Each row is a point. The window is the flat piece filled in between its corners: a triangle in 3 columns, a solid with four corners in 4, and so on. A path goes straight from each point to the next, and from the last back to the first. List the points from which the path goes on through the window.

Window:
[[-5.9  5.7  7.1]
 [ 1.2 -1.5  1.9]
 [-0.1 -9.2 -1.5]]
Path:
(1): [-0.4  0.0 -1.9]
(2): [ 2.8 -4.4  8.2]
(3): [ 3.4 -6.2  1.7]
(4): [ 1.9 -4.3 -3.2]
(5): [-3.2 -2.3 -1.0]
(6): [-2.6 -7.6  5.2]
(7): [-1.5 -1.6  5.0]
(8): [-4.3 -0.4  0.8]
Through the window after points: 1, 7

Window (4 x 4):
[[ 7.6  8.3 -0.5  1.5]
 [ 1.8 -5.7  5.0 -1.5]
 [-8.0 -3.8 -1.4  4.6]
 [ 4.4 -0.7 -2.2 -1.0]]
Path:
(1): [-7.7 -1.3 -2.0 -1.9]
(2): [ 2.0 -4.0 -0.6  8.0]
(3): [ 1.8 -7.4 -0.2  4.9]
(4): [-4.2 -1.1 -0.7 -6.0]
(5): [-7.7 -2.0 -0.9  2.5]
(6): [-5.6 -4.8 -1.4  5.6]
(7): [7.3 3.7 0.7 3.3]
(8): [ 2.3  5.3 -0.8 -4.3]
(9): [ 0.1 -0.8  4.3 -1.5]
(10): [ 4.4 -3.3  2.4  5.2]
(11): [ 5.2 -2.3 -0.4  6.7]
(12): [ 2.0  1.1 -0.4 -3.5]
(13): [-2.4  6.9  1.0 -1.2]
(14): [ 1.0 -2.2  0.2  8.9]
(15): [ 1.0 -2.2 -1.8  8.7]
(16): [-2.2 -0.1 -0.8 -5.8]
Through the window after points: 1, 5, 7, 11, 15

Window:
[[-10.5  -1.3   2.3   4.8  -1.8   1.8  -4.3   0.5]
 [  4.9   5.1   4.0  -4.4   1.7   5.8  -2.6   0.5]
 [  5.5   6.3   1.7   0.5  -8.9  -8.7  -8.1   2.9]
 [  0.9  -2.7  -0.4  -4.2  -2.3   3.0  -2.9  -3.2]
 [ 10.2   4.9   3.3   9.8  -7.4 -10.7  -4.2   1.1]
 [-11.6  -4.6  -3.2   2.8   6.2   0.4  -1.6   4.7]
 [ -3.8   4.9  -4.2  -1.8  -0.7   3.5  -1.7  -3.7]
 [  2.7   5.2   3.3  -5.6  -5.9  -0.9   2.8  -1.2]]
Path:
(1): [-3.9 -3.2  3.3 -3.1  5.1 -6.9 -5.1 -4.3]
(2): [-3.4  0.2 -4.4  1.2 -2.7  6.7 -0.4  3.2]
(3): [ 3.4  3.2  0.2  1.1 -6.2 -0.5 -2.3  4.2]
(4): [-1.0  4.7  3.7 -3.3 -2.9 -9.8 -5.4 -3.9]
(5): [-3.2  3.4  2.8  0.7 -1.5 -2.8 -3.1 -2.2]
(6): [-4.3  3.2 -6.2  3.5 -3.2  3.2 -0.1  8.2]
(7): [ 0.1 -2.6 -2.9  2.1 -1.9  5.2 -0.3 10.1]
(8): [-5.1  2.2  2.2 -1.5  4.9 -0.3 -3.5 -2.8]
(9): [ 3.1  4.0  6.0 -5.4  4.4 -3.4 -4.3 -3.5]
(10): [ 3.1  4.6  1.7 -2.3 -4.0  3.9 -0.9  1.7]
(11): [-1.5  1.2 -1.2  5.0 -6.3  3.6 -0.2  5.5]
(12): [-1.8  1.5  3.9 -2.2  4.1 -6.8 -4.6 -3.8]
(13): [-2.6  2.1  1.0 -1.5  1.0 -0.2 -3.5 -4.6]
(14): [-2.8  5.0 -3.2  0.0 -4.6  5.2 -0.2  2.4]
(15): [ 1.1  2.8 -2.0  2.7 -4.2  4.3 -1.2  1.8]
(16): [-1.5  0.9  2.5  0.9  2.4 -2.9 -2.0 -2.9]
Through the window after points: 1, 3, 7, 9, 11, 13

Window:
[[ -7.4   1.3   5.1   3.1   1.9   1.4   1.4  -0.2   6.9   3.4  -2.4]
 [ -1.6  -1.1  -9.1  -4.5   0.8  -5.5   3.7   1.3  -8.7   0.1   9.5]
 [  4.5  -2.4   1.1   1.1   1.5  -1.7  10.3   2.1   7.1  -6.3  -8.8]
 [ -3.3  -4.1  -3.6  -2.1  -4.3  -4.3  -1.0  -6.3  -4.9   6.2   3.9]
 [ -1.0  -1.6   3.2   9.4  -8.0   1.5   3.1  -6.8  -0.8  -4.0   6.5]
 [ -5.1   7.8  -7.1  -0.9  -6.9   6.1   0.5  -0.3   4.2   2.9   3.0]
 [ -6.0  -7.6  -4.8 -10.6   4.3   0.7   3.9  -1.2  -2.8   3.7  -0.2]
 [ -5.8  -2.2  -3.4  -4.0  -3.1  -5.8   3.5   1.8   0.0  -7.2   1.1]
 [  3.9  -1.4  -7.3  -5.1   3.8   2.9  -1.3  -0.8   5.1  -1.8  -0.9]
 [  2.9   3.9  10.2  -3.1  -4.8  -0.3   5.0   2.9  -1.4  -0.6   1.2]
 [ -7.1  -4.9  -9.5   2.8  -2.6   1.6  -0.8   5.2   2.5  -1.9  -1.2]]
Path:
(1): [ 0.8 -6.0 -5.8 -2.3 -2.2 -1.9  3.7  1.5 -0.2  0.5  8.0]
(2): [-4.1  3.1 -5.0 -2.8  0.7 -4.7  2.7 -1.9 -8.0 -0.2  1.7]
(3): [-3.6 -0.5 -1.9  2.5 -0.3  1.8  0.8  0.4 -1.8 -3.2 -1.5]
(4): [-4.6 -4.8 -4.8 -0.8 -5.5 -2.5  3.0  0.5  9.4  1.8  4.6]
(5): [-1.5 -2.1 -1.9 -1.1 -0.7  0.6  2.3  0.0  4.9 -0.3  3.9]
(6): [-1.5  2.2 -2.8  0.2 -1.6  1.7  1.0 -2.3  0.2  0.2 -4.2]
(7): [-3.1  5.9 -2.2 -0.8 -3.4  2.1  2.7 -2.2 -2.9 -1.4 -1.3]
(8): [-1.5 -4.6  1.5 -1.4 -5.1 -2.1  2.9  3.5  6.5 -0.3  6.4]
Through the window after points: 1, 3, 5, 7

Window:
[[  0.6   5.4  -0.5   8.2   2.8  -2.3  -1.3   2.3   1.5  -4.0  -1.1  12.1
    3.2   2.4]
 [ -3.5   2.2   8.9  -6.7   0.2   2.0   5.0  -4.4  -6.2  -6.5   0.6   5.9
    5.0  -9.4]
 [ -0.5   0.0   1.8   1.4   3.0   4.0  -1.7   0.5   5.7  -2.1   4.4   7.1
   -1.6   1.7]
 [  5.2   5.3 -10.6  -5.2   1.0   9.3   0.9  -1.5  -6.0   3.3  -7.0   0.2
   13.3  -2.3]
 [ -4.7   1.5   3.0   2.8  -5.6  -2.0  -2.5   4.0   4.3  -3.4   0.1  -5.2
    3.9   0.3]
 [  3.0   0.7  -0.9  -3.2   4.0   2.8  -3.6   0.8  -5.1   0.5  -6.7  -0.3
    8.3   5.1]
 [ -7.1   0.0  -0.8   8.3  -0.7  -2.9  -1.4  -4.8  -0.5  -4.3  -0.6   0.6
   -4.2   2.6]
 [  3.1  -7.6   1.7   4.9  -3.7 -10.5  -3.0  -3.9   8.0  -1.1   6.2   2.8
    1.1  -1.1]
 [ -4.5  -4.5  -0.4   1.7  -3.9   1.1  -3.1  -0.2   3.0   0.4  -9.2   2.1
   -0.2  -1.1]
 [ -4.1  -4.4  -0.7  -0.6  -3.3   1.6   5.3  -0.2  -2.5   0.4  -0.6   4.4
    5.7   2.3]
 [ -1.1   1.1   5.6   2.4   1.2   0.3   5.7  -1.8   2.4   3.9  -4.2   1.2
   -0.5  -1.2]
 [  4.1  -1.4   3.0  -7.3   0.0 -11.5   4.6  11.8   8.1 -11.1   8.6  -1.0
   -5.8  -5.9]
 [  0.0   0.7   0.5   6.9   5.9  -3.0  -7.0   7.2  -1.7   5.5   3.8   6.0
   -1.4  -2.2]
 [ -5.6   4.7  -0.6  -9.1  -1.8 -11.5  -2.8   2.7   4.2  -3.0   3.7  -1.3
    2.7  -1.0]]
Path:
(1): [ 1.9  6.9  0.1  3.7 -5.8  2.2 -0.8 -1.3 -4.3  6.2 -3.4  5.0 -2.2  6.0]
(2): [-4.9 -2.3  0.6  2.0  2.7  0.7 -0.7 -2.5 -0.2 -3.2 -1.6  3.7  6.3 -1.7]
(3): [-3.9 -2.0  0.2  2.6  5.0 -3.0 -0.2  3.9  7.1 -6.0  2.7  1.7  5.8 -2.4]
(4): [ 4.4  4.0  3.3  0.1 -4.9 -3.8 -3.4 -1.6 -2.6  2.5 -2.3  4.2 -5.9  0.0]
(5): [  2.5   1.3   0.6   2.9 -10.3   0.0  -0.9   0.4  -2.1   4.9   1.6   1.9
  -4.7   4.0]
(6): [-4.2 -0.8  1.4 -0.4  9.0 -3.8 -1.2  5.1  5.6 -6.9 -0.2  1.4  5.7 -5.7]
(7): [-1.3 -4.2  1.9  0.8  8.8 -3.1 -2.1  2.5  3.8 -4.2  2.8  3.5  6.7 -1.0]
(8): [ 0.4  5.6 -1.2  0.4 -4.5 -3.4 -0.5  1.9 -1.4  1.5  1.7  2.2 -1.5 -0.3]
(9): [ 1.2 -1.4  2.6  0.0 -4.2 -0.4 -1.5 -0.2  1.2 -0.8  3.0  2.5  0.0  0.4]
(10): [-4.2 -0.9 -0.6  1.9  6.9 -3.2  1.7 -1.6  1.8 -3.4 -2.4  4.8  5.6 -2.2]
(11): [-5.1  3.1 -1.0  3.0  7.8 -2.9 -1.6 -2.5  5.3 -2.4  0.0  2.6  2.6 -2.4]
(12): [ 2.1  1.7  0.9  0.9 -2.1 -1.9 -3.3  4.5 -1.3 -0.4  0.4  4.2  0.5  0.7]
Through the window after points: 5, 9
